Every row gives one point. To make a cloud, some directions were put in groups of two or more. Within a group, all points are equally far from the middle, so they leave a hole (a ring in 2 directions, a hollow ball in 3). The other directions are filled evenly. Then the cloud was stretched, turned, moved and blurred a little. How many holes are there, and how many directions does each take, smallest first?

Cloud, 14 rows:
[[ 48  -8]
 [  2 -34]
 [ 42 -22]
 [ 23 -34]
 [ 26 -33]
 [ -7 -31]
 [-21 -15]
 [ 48   2]
 [ -1  24]
 [-21 -14]
 [ 48 -11]
 [  3  24]
 [ 16 -35]
 [-22 -11]]
Holes: 1 (2)

Cloud:
[[  9 -42  33]
 [-14  32  24]
 [-12 -27 -15]
 [-15  29  18]
 [ 26  51  13]
 [ 21  10 -11]
 [  5  39  15]
 [-18 -28  -7]
 [-14  32   2]
 [ 20   2  32]
 [-19 -24  -1]
 [  8 -23  23]
 [ 17  50  12]
 [-34  22  10]
 [ 38  28   7]
 [-27 -45  30]
 [  8  33  54]
 [ -2  33 -28]
 [-39  39 -33]]
Holes: 0

Cloud, 30 rows:
[[ 18  10  -1  29]
 [  1  31  47  -1]
 [ -1 -31 -51  28]
 [ 44  26  -1   7]
 [  5   0  12  16]
 [  8  -6  53  -5]
 [ -3  -9  14 -14]
 [ 15  14 -43   9]
 [ 40  26 -10  -2]
 [ -2 -28  59  14]
 [ 30 -18   2 -13]
 [ 32  51 -17 -12]
 [ 28  26  24  -4]
 [ 12  42  14   9]
 [-25  21  15  27]
 [-39 -46  27  44]
 [ -6 -44  32  46]
 [ 13  -3  10  52]
 [  5   6 -43  10]
 [  2 -12  15  44]
 [-32  41   5  22]
 [  2 -23  28  42]
 [ 49   3 -49  27]
 [-11   6   3 -27]
 [-14  -5  25  52]
 [ -6   6  22  -6]
 [ 23  17 -17   5]
 [ -3 -12   9  39]
 [-51  -1  35  19]
 [ 19 -39  44  27]]
Holes: 0

Cloud:
[[-25  -1  -2  34 -45  -3]
 [-12   8  -1 -20 -16 -36]
 [-49 -30 -20  10 -25 -15]
 [ 12 -10 -16 -49  34  13]
 [ 20 -61 -11 -20   0   3]
 [ 29  64  11  -4  11 -22]
 [ 51  10  11   8  33   5]
 [ 46  17  16   0  38   8]
 [ 17 -49 -31 -14 -26  17]
 [-63   3   7 -11  42   9]
 [-18  10  -2 -25  52 -23]
 [ 48   7 -31  15  18   7]
 [-58 -24 -13 -17 -19 -14]
 [ 19 -40 -47  14   3  25]
 [ 18  24  -3  37  19 -36]
 [-17  51   8  37   7  -3]
 [-44 -57  -3 -37  -8  20]
 [-42  -8  22  35 -13 -18]
 [-44 -19  10 -46  16  27]
 [ 34  14 -15 -42  -1   9]
 [ 24  31  16  12  18  20]
 [-39 -37  -1 -46  -3  29]
 [ 24  36 -10  34  20 -30]
 [-27  12 -13 -25  -6 -26]
 [ 29   1  23  17  22  16]
 [ 10 -47 -38   3 -29  25]
 [-28  10  -8 -31  25 -25]
 [ -3 -30  16  -9 -35  25]
 [ -5   0 -43  42  -4 -18]
 [ 23  13 -25 -33 -26   7]
 [  8   6   6  38 -26  12]
 [-54 -21  -1  35 -11 -11]
 [ -3 -39  47   3  31 -17]
 [ 44  -7 -12  12 -33 -14]
 [ 35   1 -12 -29 -34  -2]
 [ 10  12  39 -35 -20  16]
 [  9  29 -49  -8  -3  21]
 [ 21 -19  35   4 -23  11]
 [-38 -23 -22 -44  34  11]
 [-45 -45 -12 -46   7   6]
 [-19  31 -22 -18  -5 -22]
 [ 18 -44  47 -17  13 -11]
 [ 11 -15  11  22 -27  20]
 [ -3 -16   0  14  55 -28]
 [  3  -8 -15  33 -15  30]
 [-31 -34 -34   0  42  32]
 [ 15 -32 -50  21  -7  27]
 [-30 -35  20 -40 -12  26]
 [ 50 -27  19   2   4  -2]]
Holes: 3 (2, 2, 2)
